Each row is a point. Two turns around zero, p and q, are shown by what they do to some points. Write where each new point lands after one turn and then the other. Backwards means that the second turn is done in reverse. Each puzzle has new turns, and all numbers are rounded.
In the rows, zero is written as 128.

Turn p:
[117 131] => [118 123]
[116  92] => [142  93]
[151 161] => [124 168]
Turn q:
[116 156] => [121 158]
[127  92] => [121  93]
[147 103] => [142 100]
[122 161] => [128 162]
Where do these land?
q, then p backwards: [ 97 121] => [103 147]
q, then p backwards: [117 114] => [110 128]
q, then p: [127 116] => [133 117]
q, then p: [170 162] => [147 179]

Turn p:
[155 130  90] => [166 142 105]
[ 97 119 142] => [102 104 131]
[107 150 162] => [ 85 137 141]
[153 113 118] => [158 129 134]
Turn q:
[144 121 108] => [122 120 103]
[119 151 125] => [132 153 129]
[105 152 118] => [119 161 132]
[107 150 131] => [127 156 141]
[151  57 139] => [115  54 130]
[142 138 148] => [154 126 133]
Where do these land?
q, then p: [159 140 108] => [155 134 101]
p, then q: [109 142 160] => [116 143 163]
q, then p: [122 120  84] => [115 111  88]
q, then p: [121 110 160] => [126 118 164]

Turn p:
[142 128 121 102] => [140 117 136 104]
[166 102 121 123] => [156  97 109 121]
[ 87 139 132 122] => [ 92 146 142 125]
[136 159 165 173] => [143 149 147 186]
[129 113  80 113] => [130 132  96  86]
[107 127 149 135] => [106 128 138 146]
Turn q:
[142 128 142 145] => [137 134 149 139]
[153 110 149 106] => [154 120 147 100]
[120 175  94 117] => [ 90 164 101 119]
[173 112 127 140] => [170 149 142 130]
[116  91 101 127] => [151 108  93 137]
[112 133 129 153] => [116 125 130 155]
[ 81 147 154 108] => [ 79  96 135 115]
Where do these land?
q, then p: [133 136 144 106] => [118 114 147 116]
q, then p: [138 142 147 138] => [123 127 148 146]
q, then p backwards: [133  85 147 126] => [169 120 143 113]
p, then q: [127 144  52 144] => [102 183  92  92]
p, then q: [109 134 149 126] => [114 111 141 141]

Turn p:
[158 106 139  98] => [174 134 131 112]
[149 108 111 128] => [149 109 111 122]
[130 146 140 140] => [121 141 129 148]
[110 112 109  97] => [126 122 131  85]
[ 67 139 133 167] => [ 64 112 156 145]
[155 158 136 138] => [134 152 109 156]
Turn q:
[145 130 134 140] => [146 134 117 130]
[111 147 123 147] => [114 156 127 136]
[ 81 159 128 107] => [ 87 150 160 108]
[167  97 159 141] => [183 110 125 142]
[154 136  99 112] => [121 113  95 106]
[106 156 122 121] => [103 149 136 113]
[133  71 131 129] => [143  85 135 162]
Where do these land?
p, then q backwards: [173 104 108 124] => [180 113 133 134]
p, then q: [101 110 135 126] => [138 119 158 128]
q, then p: [114 135 109 116] => [110 126 142 112]
q, then p: [147 145 130  96] => [147 140 130  94]
p, then q backwards: [105 147 158 178] => [ 75  98 117 149]

Turn p:
[122 150 108 182 119 126] => [ 89 144 104 164 142 117]
[122 118 118 100 128  93] => [139 112 110  96 113 111]
[110 113 180 109 104 127] => [119 130 178 103  98 120]
[110 144 115 104 121 132] => [120 132 115 103 122 150]
[142 142 116 180 171 144] => [121 123 120 174 184 126]
[163 148 148 118 120 151] => [153 167 147 131 135 139]
[128  82 113 103 132 124] => [155  90 123 125 100 132]
Turn q:
[ 81 178 118 116 116 140] => [ 80 177 141 118 114 128]
[139 171 160 134 112 162] => [125 158 155 158 115 170]
[164 147 139 170 116 155] => [145 143 123 182 138 156]
[143 106 117 112 126 129] => [139 111 115 110 137 138]
[139 114 165 142 132 104] => [153 104 141 147 104 115]
[124 101 107 117 122  99] => [133 111 101 102 123 108]
[129  79 120 134 141 130] => [128  84 116 125 149 117]
[106 127  99 100 158 105] => [121 135 132  84 143  93]
Where do these land?
p, then q: [100 129  95 121 150  93] => [117 109 104  86 149 110]
p, then q backwards: [159 138 156 117 169 140] => [163 135 126 120 176 138]
p, then q: [155 114 112 144 104 150] => [129 145 106 168 129 137]
p, then q: [144 132 147 122 131 108] => [153 135 136 117 115 121]
p, then q: [144 135 138 170 112 149] => [119 148 137 171 120 109]
q, then p: [ 84 150  87  95 123 104] => [114 134 100  60 121 139]
p, then q: [110  98 161 128 108 152] => [115 105 140 152  91 150]

Turn p:
[132 105  86 164 130 121 116 153] => [136 104  83 153 114 148 122 150]
[112 140 112  95 151 121 119 165] => [119 124 113 110 120  84 109 157]
[125 156 153 144 105 152 137 112] => [120 170 151 138 125 147 131 112]
[161 132 159 121 118 165 143 108] => [145 152 169 122 155 153 115 118]
[144 113 119 156 129  84 108 157] => [143  87 114 168 101 119 125 133]
[119 140 157 124 159 143 132  88] => [103 141 143 122 169 121 130  95]
[ 92  84 114 130 127 100 130 158] => [102  81 112 122 102 128 146 159]
[145 121 119 139 104 126  89 115] => [150 119 116 129 105 148 112  98]
[122 162 132  80 130 140 178  95] => [134 175 151  89 162 104 163 131]
Turn q:
[134 149 101 137 102 105 154 131] => [115 154 127 110  84 136 129 119]
[104 144 107  82 129 131 122 148] => [102 118  86 121 133 159 122 143]
[132 125 115 144 155 112 130 147] => [130 149 110 138 125 105 145 140]
[136  54 101 150 131 129 131 151] => [172 104 109 169  89  98 136 144]
[146 119 182  99 149 188 117 124] => [154  84 156 115 189 144 140 153]
[145 119 135 146 111  99 119 125] => [137 140 139 122 113 100 104 122]
[123 151 175 155  79 157 125 130] => [100 110 200 121 126 133 113 138]
[ 99 147 124 100 147 112 142 103] => [105 129 100 114 146 141 139  92]
[133 145 112 138 148 119 113  92] => [136 164 125 139 147 136 125 100]
Where do these land?
q, then p: [103 155 115 134  98 110 119 118] => [ 99 149 118 114 105 135 127  99]
p, then q: [ 96  99 105 146 165  94 117 114] => [140 115  91 164  94 124 149  97]
q, then p: [128 161 154 154 161 124 136 149] => [103 137 141 141 134  83 151 148]
p, then q: [151 158 108 166  88 163 124 124] => [127 167 174 132 130 173 127 150]
p, then q backwards: [130 102 128 114 109 150 110 151] => [144 131 127 105  87 134 126 138]
p, then q: [140 104 129 109 144  87 136 123] => [159 111 111 116 115  95 137 117]
p, then q: [111  95  79 122 118  97 164 133] => [144 108 100 112  75 135 163 150]
p, then q: [118 146 158 112 168 159 147 131] => [ 91 136 107 131 173 105 136 128]
p, then q: [159 165 146 113 124 168 103 127] => [124 160 144 119 176 136  91 132]
q, then p backwards: [143  95 158 110 105 127 124 110] => [160 104 137 100 135 118 100 129]
